Each row of a before or after table is a point. The points were changed in one or more steps. Then noise was added and the rows were shuffled. The steps act on how far a point lies along the listed directions, d1 being the first. What was done? A step turns or swaps two directions, mirrors them in a line or flattens them onto one, adds a multiple of one to another, or multiplies one. Angles are multiples of 10 degrees, from the lower direction toward the higher: turns from -170 to 170, lines from 10 to 170 but not 90. Use the fewest steps. Two steps may share a direction if one is a turn and the other turns, adds or multiplies; they go together, in the order done. Otherwise the lowest direction goes first.

Directions:
(1): [ 35 -17]
(2): [-17 -35]
Before (14 x 2):
[[  1  -8]
 [ -7   8]
 [ 14  10]
 [ 26 -12]
 [ 45  11]
 [-10  -9]
 [ -9  -2]
 [-12 -22]
 [-10 -20]
 [-21  -5]
 [-44  43]
 [-29  19]
 [  1   7]
 [ -9  16]]
After (14 x 2):
[[ -7  -6]
 [ 30   3]
 [ -3 -13]
 [  2 -21]
 [-10   2]
 [  7  17]
 [-15 -15]
 [-18  11]
 [ 34  32]
 [  4  -5]
 [  1 -25]
 [-60  15]
 [ -4   7]
 [-34   2]]
Steps: turn d1 and d2 by -30 degrees

Directions:
(1): [33 36 19 15]
(2): [-24 -10  36  33]
(3): [ 13 -16  36 -36]
(4): [-34  36   7 -22]
Before:
[[-28 -60  28 -18]
 [-15  24 -28  43]
 [-16 -25  34  -2]
 [  5 -31  12  25]
 [-21 -11  -2   9]
 [-52 -56  -8  -6]
 [ 21  27  12 -42]
 [  2 -20  29   1]
 [-53  -3 -10  -4]
 [  2 -12  18 -12]]
After, 10 rows:
[[ -8   1 -10  21]
 [-33  20  10  10]
 [ -2  -6  15   3]
 [-17   5  -4  30]
 [ 32 -13 -39   7]
 [-13  -5  12  19]
 [ 12 -28  26   1]
 [-19  -2   5  40]
 [ -3  -9  45 -31]
 [-23   4  -9  45]]
Steps: multiply d1 by 0; turn d3 and d4 by -160 degrees

Directions:
(1): [  9  31  -1 -51  23  -6  27   1]
(2): [20 13 -4 14 11 60  7 22]
(3): [-39  14 -19  17  -1 -13  24  43]
Before (10 x 8):
[[ -6 -15   3  22  -8 -18  -5  -7]
 [ 10   0  -4  -3  -2  12   0  -4]
 [ -7  15   0   1   3   6  13  12]
 [ 34   3   7 -20   9  12 -17 -16]
 [ 15 -11   0  -5  15   1  -2  -9]
 [ -5  -5  -2  -7  -2 -15  -5  -7]
 [ 55  22   6 -31  24  60  15  -7]
 [-10  -2  -6  19  -4  12   9  21]
 [ 13  -3   2  12   3  17 -11  -3]
 [ -3   8   7 -25  13  -5  15  -1]]
After:
[[ -6  -5  -2  18  -6  15   6  21]
 [  8  -1   2  10   2  16  -9   1]
 [  9 -12  -2  -4  13   3  -2  -6]
 [  4  -1   2   8   4   1   7  -1]
 [ -3   1   1 -11   4 -10   1  -5]
 [  5  -4  -5   3  -6   6  -2  -6]
 [ -7  -5   8 -15   6 -18   7  -6]
 [ 22  -1   5 -11   1   0 -15 -10]
 [ 30 -12   8   8  -7  16 -12 -13]
 [ -8   4   1   5  -2  -1   8   8]]
Steps: flatten d1 and d2 onto the line at 130 degrees; multiply d3 by 0.7
